Every row gives one point. To make a cloud, some directions were put in groups of two or more. Within a group, all points are equally far from the middle, so they leave a hole (a ring in 2 directions, a hollow ball in 3). The other directions are filled evenly. Then the cloud was stretched, turned, moved and blurred a little. Count the holes, and give their numbers of directions, smallest first.

Cloud, 14 rows:
[[ -4 -45]
 [ -6 -46]
 [ 40  18]
 [-59   4]
 [-31 -43]
 [-24 -43]
 [ 47  -6]
 [ 33 -31]
 [-41 -38]
 [-60   1]
 [ 38  21]
 [  5  40]
 [-50 -30]
 [ -4 -45]]
Holes: 1 (2)

Cloud, 21 rows:
[[ 30  55  28]
 [ 15  30 -22]
 [-56   9 -39]
 [-41  51  53]
 [-45  32  -6]
 [-26   2  60]
 [  8 -36 -28]
 [ 10 -31 -23]
 [  7  43 -15]
 [ 16  43  -8]
 [ 22   4  45]
 [-58 -22 -16]
 [-46  33   3]
 [-25  32 -40]
 [ -4  24 -49]
 [ 15  13 -41]
 [ 20  40  -4]
 [-50 -40 -20]
 [-30 -15  32]
 [  3  26 -41]
 [-42  26  58]]
Holes: 1 (2)

Cloud (31 x 4):
[[-43  -1 -30  14]
 [ 44  -3 -37   1]
 [ 13  -1  26  14]
 [-50   4 -11 -11]
 [ 18 -17 -54 -27]
 [-14  -8  12 -60]
 [ 36 -13 -19  17]
 [-10  25 -24   4]
 [ 10  13   3 -10]
 [-16  11 -32  18]
 [-23  10  -8  39]
 [  5  37  18  -2]
 [ 12  29 -39   3]
 [-44  23  15  -4]
 [  9  12 -27  -6]
 [-15 -19  43   9]
 [  1   9   1  26]
 [-24 -24 -32  -3]
 [  2 -18  46  -4]
 [-27  -3 -30 -23]
 [-33  35  23  20]
 [ 19  26  38   1]
 [ 27 -38 -14  15]
 [ -6  17  18  20]
 [ -7  24   7   5]
 [  4   5  29  38]
 [-42  12 -17 -14]
 [ 13  14   1   8]
 [-42   0  16  20]
 [-19  -9 -25 -33]
 [-12   8 -33 -11]]
Holes: 0

Cloud:
[[-37  -7 -16 -16  25  10]
 [-27   3  15  30  29   8]
 [-34 -29   1   8 -10  14]
 [-12 -10  38  -6  -6  41]
 [  6  -3   7  22  26 -27]
 [-11 -16 -13  19  34  -8]
 [ 37   2  -8  10 -22  32]
 [ -5   2  21  18  32 -38]
 [  8  29 -22  22  -3 -42]
 [-24  11 -52 -22 -10 -10]
 [  0 -13  -5  -3  27   5]
 [ 24  -1 -38   0  -9  -2]
 [ 13  35 -22  -2  -3  26]
 [-25   0 -16 -11  18   8]
 [-24  23 -31  -2  -4 -14]
 [-24   1   8  41  35  -7]
 [  9  14 -11 -39   1 -16]
 [ 18   7 -26 -30  -3 -31]
 [  9   1  12   0 -31 -29]
 [ -4  -6  15  26  -6  -3]
 [-13  26  37  -8  17 -23]
 [ -1  13  15  37  27 -27]
 [ -6  17 -20 -10  34 -39]
 [-41  -8  19  19  -3  -1]
 [  0 -11   7  44  -1  -1]
 [ -1  25  16   7  32 -35]
 [-23  17 -38 -27 -14   3]
 [-60  -5  12  23  -5 -11]
 [-33   9 -39   7   9 -16]
 [-56  -9  19  20   4 -21]
 [-14  15 -14 -20 -18   8]
 [  1 -19   8  29  -7 -23]
 [ -9  -5 -45  24 -11  12]
 [ 10   2 -21   0   7 -58]
 [ -2 -16  18   1  21 -22]
 [  7   3 -36 -47 -25  28]
 [-50  -8 -46   9   6  10]
 [ -5 -13 -26  29  31 -28]
 [ 17  15  -1 -20  35 -38]
 [-38  11 -28   4 -31  13]
 [ 16   3 -19  16 -16  26]
 [-15  28 -33   0  14  -4]
 [-17  28   3 -13  21 -35]
 [-11   3 -11 -16 -26  -2]
 [ 19  26 -14   2  -5  -4]
 [ 10   6 -12   6   0 -27]
 [  1 -10 -14  28 -23  30]]
Holes: 0

Cloud, 51 rows:
[[ -2   4 -27  -3   1  29]
 [-19   1  -7 -14  -2  52]
 [-27  29 -29 -10   2 -22]
 [ -2 -21  -8  22  -7  -4]
 [-15 -12 -16  -6  11  56]
 [-12   3  -2   1  13 -54]
 [-14  19 -51   9  18  18]
 [  9   2  -5  25   4  -1]
 [ 13 -14  38  19  36 -14]
 [ 16 -15  13   7  13 -15]
 [-37  -5  12 -22   1 -29]
 [-22  -6  24 -41  19  20]
 [-14  26  -5 -11   5  37]
 [ -9 -14  15  39   4   1]
 [-25  13 -12  -5 -24 -55]
 [ 14  16 -12  22  11 -24]
 [-12  -9 -23  16  -8 -47]
 [-23  26  -9 -34  -7 -33]
 [-12 -30 -10 -41  10  -4]
 [-40 -22  21 -41   0  -9]
 [-40 -21   5 -23  -6 -13]
 [  6  -1 -17  10  31  19]
 [-35  22  10  -2  10  10]
 [ -1 -29   9 -20  19  60]
 [ 17  18 -15   2  57  17]
 [ 15  -3  -4   6  20  33]
 [ 24  26  -8  36   9 -27]
 [ -2 -22  10   1  27   0]
 [-25 -30 -13  32  -3   8]
 [-18 -52  21 -15 -10 -14]
 [ -2  20  -8  29   7 -10]
 [-29  33 -31 -21   3  17]
 [-11  23   4  24  21 -22]
 [-17  -3   8  29 -17  18]
 [-10  53 -29 -16  17   4]
 [ 14  27 -15  37  17   8]
 [-24 -10   4 -34   4  -5]
 [ -1  -9 -41  -8  12  32]
 [ 26 -22  27   7  -5  -4]
 [-18   4  31 -31   1  19]
 [-16  25   9  -8 -14 -50]
 [  8   3  44  26   5 -16]
 [-26 -36 -32 -10   2  50]
 [ -4 -15  54  20  14 -30]
 [-10 -10   5 -24 -20  20]
 [-21  32  28 -18  11  23]
 [ 24 -27   3  55  25   4]
 [-14   8  -1 -25  17  12]
 [-14  37   5 -34  15  14]
 [-23 -20  28   5  44   8]
 [  8  23  -8  10   1  44]]
Holes: 0
